Rows are points. The ring and each string are closed loops that go straight from each point to the next, and from the last back to the first. Before rounding, they use only three directions, however many columns there are. How many times does the string pass through the ring? Passing back the other way cancels.

Ring:
44 -10 41 1
14 23 56 10
-18 38 53 20
-43 35 40 28
-58 7 15 35
-51 -20 -1 34
-16 -57 -14 25
10 -65 -13 16
40 -57 2 5
50 -39 19 0
String:
20 -4 -7 3
43 -54 -33 -2
31 -88 -30 9
19 -121 -5 22
5 -75 24 25
10 -57 26 20
50 -93 30 11
80 -79 22 -5
77 -37 -4 -14
54 -14 -19 -11
Times through: 0

Ring (9 x 6):
42 -36 33 9 9 -20
28 7 2 33 -10 -14
-2 24 -19 40 -28 1
-22 19 -23 35 -36 11
-39 -12 -20 21 -35 19
-29 -48 -11 9 -23 13
-12 -71 2 1 -9 4
19 -80 30 -7 9 -11
35 -65 40 -4 13 -17
String:
7 -19 15 14 -11 -3
44 -12 -25 45 -5 -27
51 -19 -17 41 1 -30
15 -29 21 10 -5 -7
11 -36 50 -8 0 -1
46 -71 82 -23 25 -19
60 -77 39 0 25 -32
44 -67 68 -16 22 -19
20 -42 73 -18 8 -4
2 -26 47 -6 -6 4
23 -10 57 -1 0 -6
9 -8 40 5 -8 0
Times through: 0
String:
16 -71 -25 22 -3 -15
14 -89 -11 9 2 -13
14 -121 19 -14 13 -11
0 -89 57 -28 8 3
-5 -68 69 -30 4 8
8 -51 30 -2 -2 -3
22 -45 -6 21 -3 -15
46 -66 -2 20 11 -28
58 -87 50 -9 28 -30
48 -83 76 -23 28 -21
15 -55 60 -16 7 -4
10 -45 35 -2 -1 -3
34 -59 2 17 6 -21
45 -85 12 8 17 -28
33 -71 -4 16 7 -22
25 -61 -12 21 0 -18
27 -93 -9 11 8 -20
17 -114 -2 -1 9 -15
-11 -94 33 -20 1 5
-17 -58 41 -16 -8 12
-5 -45 17 2 -10 3
Times through: 3

Ring (6 x 9):
46 71 -22 9 -18 20 -21 23 19
13 106 -59 35 -13 0 -18 0 24
-39 72 -48 42 0 -23 12 -35 11
-47 -17 1 14 4 -19 40 -40 -14
-10 -39 60 -16 1 2 32 -10 -13
28 -1 55 -19 -7 17 7 17 1
String:
25 -47 38 -25 -12 20 20 9 -14
38 -33 61 -31 -11 25 12 22 -7
29 -3 3 -9 -15 18 6 11 -3
8 34 20 3 -5 4 5 2 8
29 56 73 -10 -1 13 -9 23 21
41 59 78 -14 -3 19 -14 32 23
11 60 66 -1 3 3 -3 11 20
14 52 75 -6 3 6 -2 14 19
46 10 115 -35 -2 26 -2 37 11
43 -41 62 -35 -13 28 12 24 -9
15 -34 121 -37 4 14 22 15 -4
-6 -17 119 -25 10 2 26 2 -1
-10 11 56 -4 4 -2 19 -7 2
12 -37 -18 -6 -16 12 22 -6 -17
6 -21 5 -5 -10 8 20 -5 -10
10 -22 8 -7 -11 10 19 -3 -10
Times through: 0
